Every row gives one point. Each copy is the shape, with its points in the same order, stretched, turned, moved and blurred by noise. Say if it was mirrored as well.
In the rows, 128 means zero.

Shape (7 x 3):
[[178 149 158]
 [105 133  95]
 [ 93 102 113]
 [141 118 133]
 [143 124 127]
 [151 134 165]
 [142 195 140]]
Copy 1 (7 x 3):
[[163 112  85]
 [138 136 171]
 [ 96 137 155]
 [127 111 115]
 [134 109 124]
 [127 130  84]
 [186 166 130]]
Copy 1 is: mirrored
Copy 2 (7 x 3):
[[160 119  84]
 [ 96 133 144]
 [115 149 166]
 [144 126 131]
 [137 126 123]
 [162 140 100]
 [106 142  65]]
Copy 2 is: only turned
Copy 3 (7 x 3):
[[ 93  99  73]
 [156 121 126]
 [138 126 151]
 [118 102 112]
 [126 102 110]
 [ 88 121  93]
 [122 146  54]]
Copy 3 is: mirrored

Shape (8 x 4):
[[124 119 112 110]
 [119 170 150 153]
 [167 113 157  80]
 [164 173 131 153]
 [106 124 115 152]
 [109 163 120 128]
 [128 110 102 102]
 [152 120  82 108]]
Copy 1 (8 x 4):
[[118 115 118 151]
 [149 175 134  88]
 [135  51 144  87]
 [176 148 142 105]
 [112 178 137 142]
 [136 161 114 122]
 [111 111 112 157]
 [135  95 108 185]]
Copy 1 is: only turned
Copy 2 (8 x 4):
[[127 143 134  98]
 [143 117 111 155]
 [157  96 138  73]
 [156 101  57 126]
 [104 142 127 131]
 [142 146 122 136]
 [125 149 134  85]
 [132 146  92  73]]
Copy 2 is: only turned
Copy 3 (8 x 4):
[[108 127 130 143]
 [188 118  96 122]
 [117 125 161  83]
 [169 153 103  98]
 [139 133 118 174]
 [152 110  86 124]
 [ 89 131 130 146]
 [ 79 153 123 135]]
Copy 3 is: mirrored

Shape (10 x 4):
[[128 119 101 135]
 [105 145  97 187]
 [154 129 143 146]
 [184 111 136  94]
 [139 106 141  96]
 [122 144 126 132]
 [ 70 117  98 131]
 [173 121 126 112]
 [104 114 114 166]
 [115  98 119 124]]
Copy 1 (10 x 4):
[[104 155 138 156]
 [158 153 172 178]
 [127 110 121 173]
 [ 69 122  82 165]
 [ 91 127 106 123]
 [144 147 122 147]
 [131 175 168 104]
 [ 85 131  95 171]
 [131 135 172 149]
 [ 97 140 146 125]]
Copy 1 is: only turned
Copy 2 (10 x 4):
[[120 114 111 138]
 [139 117  62 125]
 [126 149 127 148]
 [ 90 145 162 157]
 [118 134 166 137]
 [121 133 112 113]
 [153  93 104 101]
 [ 95 136 147 153]
 [153 116 103 129]
 [137 115 136 135]]
Copy 2 is: mirrored
Copy 3 (10 x 4):
[[134 118  99 116]
 [ 65 141  73 117]
 [148 137 118 173]
 [218 120 133 161]
 [173 110 147 142]
 [118 143 128 127]
 [ 75 109 122  77]
 [195 129 111 156]
 [ 95 107 102 129]
 [131  91 117 125]]
Copy 3 is: only turned

Shape (9 x 6):
[[ 88 132 126 139 136 148]
 [142 156 149 158 130  93]
 [ 95  94 137 162 167 134]
 [121 122 168 108 147 166]
 [185 139 135 108 113 129]
 [134 132 123 128  94  81]
 [136 126 157 168 109 108]
 [136 145 147  84 118 103]
 [ 72 150 144 114 174 145]]
Copy 1 (9 x 6):
[[ 85 136 121 113 113 107]
 [152 134 129 136 138  85]
 [ 96  86 104 106 115 106]
 [115 121 155  90  98 124]
 [158 136 178 132 155 136]
 [156 152 117 155 144 119]
 [151 136 102 110 151 103]
 [157 153 158 144 109 123]
 [ 83 127 146 121  68  89]]
Copy 1 is: mirrored
Copy 2 (9 x 6):
[[137 109 158 129 121 158]
 [119 148 161 133  89 101]
 [122 157 154 151 133 179]
 [138 133 153  62 145 151]
 [132 126 118  81 118  85]
 [131 119 147 134 130  71]
 [ 92 142 155 132 106 116]
 [169 125 162  75 151  75]
 [178 123 189 108 137 167]]
Copy 2 is: mirrored
Copy 3 (9 x 6):
[[ 97  91 137 124 128 123]
 [129 132 147 132 176  98]
 [131  70 169 131 110  87]
 [ 82 132 130 131  98  81]
 [135 195 115 128 135 115]
 [167 138 100 145 169 145]
 [131 136 147 162 153 106]
 [134 148  84 126 151 116]
 [ 76  66 133  97 131  91]]
Copy 3 is: only turned

Shape (11 x 8):
[[112  73 135 170 154  91 153 112]
 [168 143 123 138 117 130  98 131]
 [ 98  73 150 131 146  92 137 129]
 [140 100 114 135  96 146 157 126]
 [168 121 154 109  96 148 105 117]
 [139 136 179 146  88 148 129 133]
 [113 143 105 107 124 109 165 101]
 [158 122 136 148 135 156 164 113]
 [133  94 138 136 127 103 123  82]
 [135 112 143 116 140 113 107 108]
 [143  88 136 127 114  83 165 138]]
Copy 1 (11 x 8):
[[ 63 122 120 182 110 117  86 145]
 [149 153 167 151 126 159 128 119]
 [ 67 121 125 144 125 113 101 168]
 [ 99 100 128 140 108 183 123 118]
 [122 135 177 122 155 177 139 113]
 [118 115 154 142 153 163 182 106]
 [120  93 113 125  99 117  99 105]
 [123 118 112 163 139 174 121  97]
 [ 77 129 157 147 123 127  90 118]
 [110 144 152 134 137 128 103 132]
 [ 94  88 150 156 131 140  98 159]]
Copy 1 is: only turned
Copy 2 (11 x 8):
[[135 117  63 105  93 139  77 141]
 [137 116 144 157 112 110 125  94]
 [124 149  72  98 128 137  74 145]
 [176 143 138  94 114 122 127 134]
 [143 147 171 114 107  89 106 101]
 [138 117 170 110 107 145  91 119]
 [124 128 117  95 117 126 160 151]
 [146  83 156  99 105  97 114 137]
 [127 132  96  88  79 111  94 111]
 [119 134 115 118 115 105 103 110]
 [145 167 106 131  98 117 102 159]]
Copy 2 is: only turned
Copy 3 (11 x 8):
[[ 43 100 115 171  71 118 110 178]
 [139 116 176 146 147 139 140 109]
 [ 64 136 117 140  75  96  90 155]
 [148 133 133 182 107 134 118 154]
 [160 148 192 165 153 131 104 118]
 [121 186 162 169 170 112 136 140]
 [163  89  84 179 104  75 121 124]
 [134 115 122 170 152 134 113 172]
 [ 91 104 151 192 104  91  95 133]
 [105 116 148 145 112 109  97 108]
 [118 108 145 148  96  85 128 188]]
Copy 3 is: mirrored

Shape (11 x 8):
[[120 117 100 130  97 160 168 149]
 [156  91 135 136 100  83  99 165]
 [155 142 142 129  86 101 138 109]
 [118 109 122 160 131 127 119  81]
 [106 132 137 135 120 124 113 139]
 [151 109 129 104 127 147 116 155]
 [106 105 121 106 174 139  98 131]
 [ 93 156 162 107 158 105 152 168]
 [162 101 159 129  84  86 159 168]
 [157 117 144 162 120 109 143 176]
 [ 81 128 175 165  83 147 146 119]]
Copy 1 (11 x 8):
[[140 133  69 129  98 166 134 100]
 [165 115 129  94 142 101 198 110]
 [152 141 163 162 125 163 149 124]
 [167 166 149 148 126 114 110 127]
 [137 134 127 117  96 103 133 125]
 [147  87 104 125 133 109 144 121]
 [154 111 118  91 122  80 100 142]
 [ 89 121 119  67  97 129 105 143]
 [135 108 124 105 150 157 181  92]
 [115 126  99 108 141 119 181 111]
 [113 142 133 154  85 116 108  78]]
Copy 1 is: only turned
Copy 2 (11 x 8):
[[154 156 112 151 134 151 122 132]
 [106 107 120  91 133 113  90  96]
 [ 97 139 124  93 155 127 121 141]
 [120 149 142 137 126 102 145 138]
 [146 116 137 112 118 123 114 142]
 [150 118  98 107 115 138 133 114]
 [177 100 120 124 109  98 146 119]
 [165  50 117 127 134 125 119 165]
 [ 86 105  93 110 148 130  86 126]
 [109  96 121 132 134 146 115 115]
 [123 141 134 138  98 125  97 198]]
Copy 2 is: mirrored
Copy 3 (11 x 8):
[[ 85 150 100 116 122 141 102 174]
 [119  82  81 169  78 147  86 105]
 [ 74 121 134 133 101 129  88  70]
 [125 158 148 138 126 176 131  88]
 [115  98 126 124 136 159 125 128]
 [135 112 106 159 125 105  93 140]
 [179 104 118 131 150 126 137 139]
 [130  63 147  81 136 141 123 170]
 [ 87 103 113 148  69 149  41 135]
 [108 107 121 168  78 155 113 159]
 [ 91 136 167 110 155 233  79 136]]
Copy 3 is: only turned

Shape (12 x 9):
[[166 111 168 163 138 137 145  92 182]
 [ 88 165 159 151 114  96 111 120 118]
 [112 119  96 153 128 137 141 140 126]
 [168 119 128 173 134 103 114 125 166]
 [152 139 142 130 124 129 139 121 128]
 [ 97 162 119 132 187 124 114 160 159]
 [108 131 148 113 110 129  80 106 137]
 [118 118 132 167 119 102 135  97 147]
 [ 97 129 126  97 173 114 115 100 136]
 [139 110 114 159 158 146 125 131 113]
 [139 154 106 137 146 174 103  90 107]
 [143 158 110 127 136 160 153 154 123]]
Copy 1 (12 x 9):
[[ 86 141 102  76 150 192 129  87 102]
 [124 167 132 109 166 120 175 116 169]
 [150 136  98 154 119 126 147 131 108]
 [133 123 103 112 141 205 139 133 138]
 [114 128 119 110 144 129 114 109 139]
 [196 165 125 100 163 131 110 170 113]
 [106 166 165 115 123 131 157 132 150]
 [109 127 112 137 159 170 169 103 135]
 [138 160 178 143 162 140 108 136 113]
 [164 158  91 147 122 154 103 106 112]
 [108 182 102 151 128 116  92 139 121]
 [148 129  94 116 127  91  95 140 108]]
Copy 1 is: only turned
Copy 2 (12 x 9):
[[147 127 158 130 111 175  98  83 109]
 [117 145 141 168 145 100 130 111 143]
 [105 151 105 116  97 137 144 139 143]
 [105 122 150 128  84 167 111 115  87]
 [143 120 129 151 131 133 120 122 140]
 [114 137 196 101 104 107 142 144 170]
 [115 136 150 139 175 125 145 129 145]
 [108 142 119 130 110 142 108  96  97]
 [118 119 153 103 162 105 104 123 137]
 [ 97 133 105 128 107 149 110 140 151]
 [130 168  98 161 172 136  88 169 169]
 [151 143 125 140 110 125 143 156 185]]
Copy 2 is: only turned
Copy 3 (12 x 9):
[[ 67 133 162  54 135 125 205 151 100]
 [146 140 154 147 207 132 146 192 171]
 [139 140 119 163 130 125 130 144  95]
 [ 72 125 101 100 123 143 165 200 105]
 [127 135 130 108 133 158 148 135 136]
 [ 59 131 177 159 160 164  89 185 125]
 [141  69 155 103 185 126 108 164 151]
 [116 148 126 111 169 105 159 173 111]
 [ 84 113 153 117 210 141  80 127 124]
 [105 113 103 143 144 167 161 132  83]
 [149 107 132 115 174 193 112 137  62]
 [134 152 144 150 102 171 121 122 113]]
Copy 3 is: mirrored

Shape (14 x 11):
[[138 112 126 104 108 159 120 117 150 122 143]
 [145 185 176 114 112 121 111 168 147 151 108]
 [141 104 133 120  99 111 119 104 132 156 111]
 [123 154 115 149  97 108 127 132 108 127 113]
 [143 111 105 210 117 116 111 114 155 117 136]
 [136 100 143 144 104 139  69 110  87 136 146]
 [143 156 109  99 117 132 113 106 118 110 146]
 [130 112  99 105  99 116 125 197 144 130 111]
 [153 101 171 128 101 105 121 172 139 121 136]
 [116 121 113 178 183 134 106 130 113 120 130]
 [132 116 139 149 123 145 118 105 138 114 108]
 [ 59 139 121 111 111 113 101 105 150 121 123]
 [137 193 130 103 112 114 126 128 109 165 132]
 [153 138 110  99 122 123 105 116 140 119 116]]
Copy 1 (14 x 11):
[[107 104 124 108 102 156 129  97 146 135 150]
 [ 84 149 206 123 135 148 142 148 144  86  90]
 [146 164 142 100 133 137 113  92 140 130 135]
 [160 130 142 101 144 122 124 148 112 124 127]
 [166 154  93  87  69 108 158 154 117 146 184]
 [155 166 156  81 108 162 101 102 117 200 110]
 [139  84 133 114 100 180 103 121 100 113 113]
 [103 122 128  83 113  78 141 106 161 121 119]
 [ 95 167 172 129 116 102 145  98 139 151 117]
 [139 119  68 131  92 127 148 181 130 157 133]
 [130 142 128 132 120 135 127 140 154 133 160]
 [109 140  81 109 158 132  81 151  75 124 157]
 [138 112 157  95 150 179 129 136 110 101  81]
 [126 108 141 113  81 157 102 113 130  91 114]]
Copy 1 is: mirrored
Copy 2 (14 x 11):
[[153 120 106 154 170 143 167 108 134 163 141]
 [101 168  69 107 161 154  97  86 100  90 103]
 [118 138  96 154 112  96 143 100 118 147 132]
 [142 179 118  96 102 135 134 111 146 119 116]
 [170 160 185 183  75 147 150 116 109 113 118]
 [125 126 116 138  64 152 213  78 133 121 117]
 [149 166 104 126 155 169 172 113 126 153 166]
 [147 129  88 125 131 134  76 116 189 162  95]
 [133 132 137 140 120 123  94  44 152 117 129]
 [139 115 174 126  89 185 147 180 112  75 128]
 [130 137 128 160 136 125 160 133 134 101 137]
 [ 93 151 135 125 143 170 155 177 159 181 104]
 [129 174  63  70 150 155 136  94  84 128 131]
 [129 158  85 164 150 149 138 128 129 147 153]]
Copy 2 is: only turned
Copy 3 (14 x 11):
[[131 150  95 121  94  92 128 119 135 158 133]
 [ 77 158 129  82 180  89 161 172 185 125 100]
 [106 147 124 138 111 118 125 157  78 127  93]
 [ 92 106 146 122 138 115 140 116 128 101 120]
 [123  70 132 180 105 149 142  95 165 151  65]
 [ 82 124 107 165 140 135  94 124 113 184 134]
 [132 125 131  93 127  82 108 108 135 150 138]
 [104 128 100 133  91  68 128 183 162  92 139]
 [ 80 135 129 123  99 123 128 188 163 150 117]
 [155  87 125 180 154 175 101 100 178 128 114]
 [111 114 100 132 119 155 138 104 129 127 109]
 [ 88 175 107 139 118  97  94  61 156  92  97]
 [116 157 167  95 177  65 137 140 126 117 123]
 [128 124 105  98 124  93 107 147 131 135 113]]
Copy 3 is: mirrored
Copy 4 (14 x 11):
[[144 126  94 112 118 103 122 133 173 136 131]
 [112 108 140 143 177 110 112  88 168 114 151]
 [158 144 124 159 105 140  78 136 131 133 139]
 [113 138 120 155 134 154 120 138 106 101 123]
 [ 89 119 116 177  85 140 111 137 100 174  81]
 [154 151  84 179 112 138 125 108 132 141 180]
 [165 115 107 118 139 116 154 139 130  89 142]
 [ 95 116  80 111 116 100  82 141 130 107 149]
 [ 94 115 116 164 101 103  82 139 172 163 175]
 [100  92 112 131 138 165 140 115  73 167 133]
 [130 128  95 151 140 146 110 138 140 161 109]
 [130 105  87 130 114 184 116  81 153  82 111]
 [152 129 169 122 157 129 145 105 123  75 155]
 [164 105  98 129 144 115 116 139 124 103 130]]
Copy 4 is: only turned

Shape (16 x 11):
[[137 171 175  80 111 102 176  81 155 137 131]
 [149 131 209 148 157 141 130 141 184 148 127]
 [145 137 116 114 162 105 111 129 117  91 128]
 [133 180 112  97 142 140 123 116 126 154 141]
 [147 135 128  86 112 146 150 121 128 134 125]
 [ 99 115 125 128 178 117 137 104 115 126 134]
 [ 97 122 118 125 118 126 110 128 197 150 140]
 [135 128 111 141 127 123 162 139 120 135 121]
 [151 131 105 146 120 126 119 113 114  78 160]
 [147 118 161 123 192  92 114 144 117 139 134]
 [150 119 116 116 113 119 120  81 145 137 124]
 [ 94 141 144 127 141 130 119 140 118  92 249]
 [124 116 194 140 150 136 137 144 156 131 143]
 [100 134 135 108 116 142 110 120 202 147 129]
 [118 135 158 138 113 132 122 134 122 134 126]
 [128 119 110 142 110 124 155 137 111 140 119]]
Copy 1 (16 x 11):
[[205 118 150 140  77 219 116 123 163 167 183]
 [219 127  96 111 173 138 138 113 139 192 133]
 [150 127 141 152 132 127 137 125 117  78 124]
 [153 103 188 159 149 135 129 133 106 146 138]
 [133 142 161 146 132 178 118 124 122 162 136]
 [138  99 160 123 134 128 138 154 176 105  78]
 [124 105 118  88 134 116 169 108 125 182 143]
 [130 142 141 138 119 132  93 159 118 145 128]
 [109 102 103 147 126 121 118 145  92 100 135]
 [190 128 162 113 151 144 131 147 123  97  99]
 [142 115 133 139 102 186 150 149 109 147 108]
 [109  43 133  76 181  90 103 104 118 104 180]
 [178 119 103  99 165 133 121 110 149 172 130]
 [141 112 117 104 144 132 174  85 137 195 140]
 [146 108 127 133 130 129 103 106 115 170 124]
 [112 137 147 131 108 135  89 156 112 155 120]]
Copy 1 is: only turned
Copy 2 (16 x 11):
[[ 78 165 125 197 145  95 120 145 165 107 168]
 [155 176 172 171 172  84 100 127 134 149 142]
 [139 133 111 130  76 128 118 116 151 143 122]
 [156 125 112 134 133 117 104 153 179 123 136]
 [129 140  91 131 152 130 121 131 150 153 144]
 [ 98 115 133 143 116 124 101 106 153 133 104]
 [157 102 151 166 160 118 153 172 130 172 134]
 [121 121 134 101 127 138 130 134 149 155 135]
 [147 154  88 126  79 128 120 143 106 119 116]
 [138 130 151 130 118 106 106  81 149 146 132]
 [130 118 109 144 115  92 168 148 130 138 128]
 [163 138 106 166 112 154  32 132  78  87 131]
 [133 165 158 167 170 115  97 102 122 143 131]
 [163 127 134 189 176 110 149 169 139 163 139]
 [134 153 139 123 151 134 127 112 136 118 119]
 [118 124 133  90 141 139 147 133 152 149 127]]
Copy 2 is: mirrored

Shape (15 x 12):
[[191 116 139 136 114 152 139 160 130 146  84 136]
 [155 158 128  95  98 136 154 105 122  61 142 127]
 [109 131 123 130  71  92  92 112 138 132 117 126]
 [128   8 135 145 143 149 133 128 124 125 140 143]
 [134 134 156 130 137 147 123 136 150 131 143 125]
 [100 154 115 136 137 139 137 154 142  82 124 140]
 [120 100 114 145 140  92 139 130 130 149 145 107]
 [141 155 136  40 107 110 118 145 132 134 127 137]
 [163 125 137 110 136 138 124 116 146 153 144 146]
 [115  82 134 137 111 121 154 115 118 133 140 161]
 [ 91 121 161 134 132  37 147 108 130 148 123 126]
 [109 151 141 132 108 129 141 147 125 153 133 110]
 [113 156 124  10 134 153 135 107 146 127  86 120]
 [122 135 109 139 118 115 146 126 136 129 125 144]
 [ 99 150 117 145 137 142  85 141  91 138 109 129]]
Copy 1 (15 x 12):
[[126  34 160 121 107 162 173 138 128 170 116 118]
 [118 144 163  54  79 159 143  78 146 149 111 135]
 [118 144 188 105 165 121 101 103 128 172 115 106]
 [111 147 133 146  80 103 142 211  68 141 146  50]
 [127  95 126 105 120 145 135 127 109 132 139 163]
 [127 121 130  81 107 158 107 136 144 103  97 169]
 [168 140 128 126 153 111 159 151 129 123 132 105]
 [132 137 142 150 109 177 131  91 148 197 123 165]
 [123 118 142 115 125 154 177 138 117 160 141 133]
 [105 155 119 119 115 118 137 149 102 157 117  76]
 [163 161  98 137 191 145 118  92  96 135 112  67]
 [142 101 114 116 144 119 124 109 161 137 132 160]
 [ 99 104 123 160  79 227 127 102 192 165 168 176]
 [123 134 135  89 139 140 142 133 136 143 113 114]
 [ 97 116 138 145 149 117 119 145 148 104 100 150]]
Copy 1 is: mirrored
Copy 2 (15 x 12):
[[152 107 135 183 145  92 200 143 132 146 119 166]
 [123 120 134 167  86 154 123 152  94 134 156 129]
 [127 126  98  95 141 117 119 110 142  63 187 150]
 [193 149 152 115 116  99 145  72 113 141  97 128]
 [129 126 131 131  94 108 136  97 140 164 158 141]
 [122 179 112 148  88 117 117 143 133 134 163 132]
 [128 138 138 112 144  95 119 106 150 156 146 111]
 [115 108 160 187 121 138  99 143 154 141 135 187]
 [147 106 152 155 107 135 143  98 153 170 145 150]
 [172 125 142 117 102 104 139 108 143 112 147 122]
 [142  87  88  83 146  70 101 138 167 140 164 114]
 [110 124 139 117 112  94 131 121 154 132 163 135]
 [112 117 144 170  99 170 124 196 148 184 101 212]
 [143 140 128 135 117 115 131 133 147 130 165 126]
 [103 155  81 116 128 119 154 121 150  86 126 131]]
Copy 2 is: mirrored

Shape (17 x 12):
[[141  76 106 140 146 124 105 121 143 116  96 117]
 [122 129 159 136 145 112 119 125 166 128 135  98]
 [153 154 117 113 105 198 140 164 114 120 103 104]
 [117  78 120 154 146 126 138 116 109 145  94 133]
 [117 151 102 152  90 103 139 146 172 122 112 108]
 [126 119 199 137 136 114 128 123 128 120 119 151]
 [154  89 139 133 153 112 121 136  98 130 108 110]
 [128  79 105 115 138 180  98 144 108 110 154 133]
 [115 154 110 126 141 110 124 119 111 132 134 115]
 [117 151 108 143  52 163 114 129 138 185  98 134]
 [119  73 151 104 142 103  87 114  96 113  95 101]
 [123 153 102  86 151 126 139 127 114 144  98 104]
 [121 149 119 153 152 116  41 117 116 115 113 107]
 [151 132 122 134 131 112 124 151 107 111 146 101]
 [152 150 117 109 130 153 138 118 112 128 143  97]
 [149 144 142 130 120 128  80 105 173 112 105 148]
 [120 103 113 149 137 113 133 104  95 112 101  96]]
Copy 1 (17 x 12):
[[ 96 132 152 156 102 166 135 131 115 140 176 138]
 [121 153 105  87 124 133 180 132  93 106 126 125]
 [175 184 100 168 106 122 149 112 168 196  94 119]
 [117 112 167 143 127 159 116 132 150 125 202 137]
 [174 151  90 138 110 178 163 123 106  64 114  99]
 [ 96 113 137 100 123  95 134 155 152  94 101 141]
 [ 80 100 154 128 142 131 128 130 123 149 161 131]
 [126 173 119 157 139 125 118 110 124 208 171 195]
 [146 123 137  93 151 133 137 125  90 135 131 140]
 [199 173 107 129  87 158 113  56 173 104  88 141]
 [ 69 123 178  93 159 151 117 145 130 160 139 139]
 [151 121 134  89 137 152 136 145 119 187 126 107]
 [117 138 179  97 140 127 153  90  86 138  87 205]
 [116 125 116 127 155 119 148 120  86 134 129 132]
 [136 158 113 117 124 111 145 119  95 177 127 114]
 [106 146 132 125  63 116 138 123 114 109  60 151]
 [112 128 178 136 146 156 132 140 110 127 181 113]]
Copy 1 is: mirrored
Copy 2 (17 x 12):
[[138 132 180 162 107 163 137 111 113 158 125 130]
 [118 151 133 138 134 134 133 139 133 185 154 170]
 [ 89 170 113 129 118 109  96  87 185  61 112 134]
 [182 120 132 178  84 113 127 113 105 161 119 133]
 [125 116 152 135  98 149 123 166 178 118 198 129]
 [145 172  82 164 138  89 149 129  79 178 121 154]
 [125 146 129 155 112 104 132 141  92 173  91 128]
 [140 117 160 154 147 160 110  92 124  99  53 182]
 [139  99 126  94 112 132 138 141 136 142 144 142]
 [191 167 104 137 106 148 108 111 211  86 146 113]
 [151 160 115 138  91 163 170 128  93 199  69 163]
 [ 93 101 100 110  93 134 143 117 165 133 144 125]
 [164 181 168  81 150 140 197 119 127 150 122 117]
 [107 123 145 110 134 120 123 166 120 133 116 133]
 [ 96 132 111  92 144 128  90 110 146 118 119 149]
 [125 170 136 127 169 168 161  81 117 136 154 120]
 [161 128 143 119  76 127 124 127 103 160 129 140]]
Copy 2 is: only turned
Copy 3 (17 x 12):
[[174  93 141 148 161 138 121 117  81 173 145 174]
 [135 142 127 108 126 130 145 116 152 153 121 154]
 [ 92 109 119 188  73 144 128 144 140 113 140  98]
 [156 101 111 148 161 107 113 117  81 144 137 175]
 [105 151 127 129 114 157  79 118 109 157 158 157]
 [125 116 106  85 109 115 158 171 166 125 124 170]
 [148  84 117 123 131 118 141  89 108 146 156 153]
 [182  80 148 177 169 123 121 143 146 125 126 112]
 [119 128 122 115 117  95  96  92 127 157 132 120]
 [126 168  95 176  66 103  97 167 103 118 181 130]
 [147  85 166 103 143 102 174 120 112 168 154 163]
 [108 129 136 137 110 109 117  91 103 145 109 114]
 [159  95 147 118  89  71 122 108 146 195 148 156]
 [119 105 114 117 121 133 111  81 142 148 169 117]
 [112 122 104 147 107 129 124 100 138 142 133  86]
 [163 133 127 113  88 125 134 175 127 165 114 160]
 [118  91 119 130 150 109 119  88  96 179 153 154]]
Copy 3 is: mirrored
